Each row is a point. Two turns around zero, p and q, are shown by what they do to some points. Where does a point land after both, in the order given? Backwards means that the second turn is done in reverse. Each puzzle has new turns, and all numbers are rounded.
(in the rows, 128 means zero)

Turn p:
[119 135] => [117 128]
[100 106] => [121  93]
[165 143] => [147 163]
Turn q:
[108 141] => [139 149]
[155 110] => [113  99]
[126 172] => [171 135]
[135 121] => [122 120]
[116  96] => [ 95 136]
Where do these land?
q, then p: [126  89] => [100 101]
p, then q: [118 126] => [119 133]
q, then p backwards: [148 171] => [153  88]
q, then p: [120 126] => [121 132]

Turn p:
[153 109 104 137] => [ 99 155 127 119]
[109  96 126 120] => [141 152 114 150]
[114 154 170 104] => [174  96 130 117]
[128 108 133 151] => [125 147 148 142]
[136 173 107 127] => [102  89 120 112]
Turn q:
[100  98 129  79] => [128 169 130 177]
[105 155 104 149] => [146  86 140 138]
[142 136 124 114] => [132 139 144 119]
[163 111 123 176] => [140 115  90  82]
[143 130 146 116] => [111 144 135 117]
[115 138 142 134] => [112 115 130 135]
Where do these land?
q, then p: [ 96 143 117 138] => [125 157 150 140]
q, then p: [ 88 117 133 105] => [109 119 164 151]
p, then q: [154 139 143  86] => [148 169 154 126]
p, then q: [145 112 110 146] => [114 107 143 147]
p, then q backwards: [168 104 141 152] => [162 143 137  90]
p, then q backwards: [123 152 155 154] => [118 169 112 126]
q, then p: [122 128  97 114] => [122 132 152 104]

Turn p:
[161 114 128 115  90 154 144 124] => [130 116 101 133 169 156 145 140]
[ 99 112 131 152 160 148 159 155] => [126 158 143 147 103 110 177 130]
[137  93 120 155 132 102 125 131] => [101 147 145 123 125 132 122 164]
[127 155  96 105 146 136 117  85] => [116  90 148 141 143 115 108  88]
[107 148 117 141 122 119 115 106] => [137 104 142 140 115 112 106 132]
[ 98 135 118 102 143 122 115  87] => [127  96 151 114 136  91 116 106]
[160 148 179 161 125 143 113 128] => [178 155 141 134 132 171 113 131]
[122 135 144 105 103 156 114 155] => [153 112  98 108 118 147 150 119]
[128 115 104 116 147  90 120 138] => [ 85 137 128 111 115 114 110 126]
[117 147 170 144 145  90 128 139] => [155 171 131 118 105 110  99 130]
[154 106 101 110  95 147 158 160] => [ 98 124  79 138 147 151 162 140]
Turn q:
[133 133 115 165 108 141 103 118] => [127 130 131  98 144 107 157 107]
[141 147 104 149 176 135 130 138] => [144 116  87 141 144 117 156 152]
[145  97 112 140 129 109 139 117] => [125 155 101 114 141 128 108 122]
[136 121 197 111 140  79 132 135] => [ 94 176 156 175 124 156 120 149]
[144 174 118 144 129 163 133 124] => [153 109 116 128 109 123 176 115]
[147 103 110 104 148 145 129 139] => [139 108 104 130 148 157 109 128]
[ 56 109 172 110 107 136 122 118] => [139 128 209 128 123 115  91 143]
[137 142 101 103 126 130 132 112] => [129 112 109 107 103 142 126 134]
[117 154 145 147 106 136 146 139] => [134 130 145 147 107 103 144 107]
[123 100 105 107 110 105 114 141] => [ 95 116 123 112 137 130  91 124]
Where do these land?
q, then p: [134 124 138  88 124 160 127 123] => [142 120 139 118 151 159 156 131]
q, then p: [116  94 157 140  85 119 152 151] => [166 117 167 121 125 123  81 130]
p, then q: [130 135  93 132 121 134 126 145] => [140 125 137 113 137 101 113 114]
p, then q: [140  91 144 119 123 122  70 125] => [135  92 158 144 128 176 106 127]
p, then q: [107 148 139 147 170 139 111 116] => [121 169 156 126 115 147 147 112]
q, then p: [123 115 135 124 119 128 148 128] => [138 119 136 126 127 142 111 129]
p, then q: [127 155 126 140 125 128  95  96] => [120 144 148 117 165 154 136 117]
p, then q: [164 115 100 150 142 134 136 114] => [156 126 155 144 146 103 143 142]
p, then q: [134 161 151 134 138  99 195 186] => [107 114  86  99  81  79 178 125]
p, then q: [106 142  99 107 133 118 120  97] => [110 156 142 110 149 129 103 147]
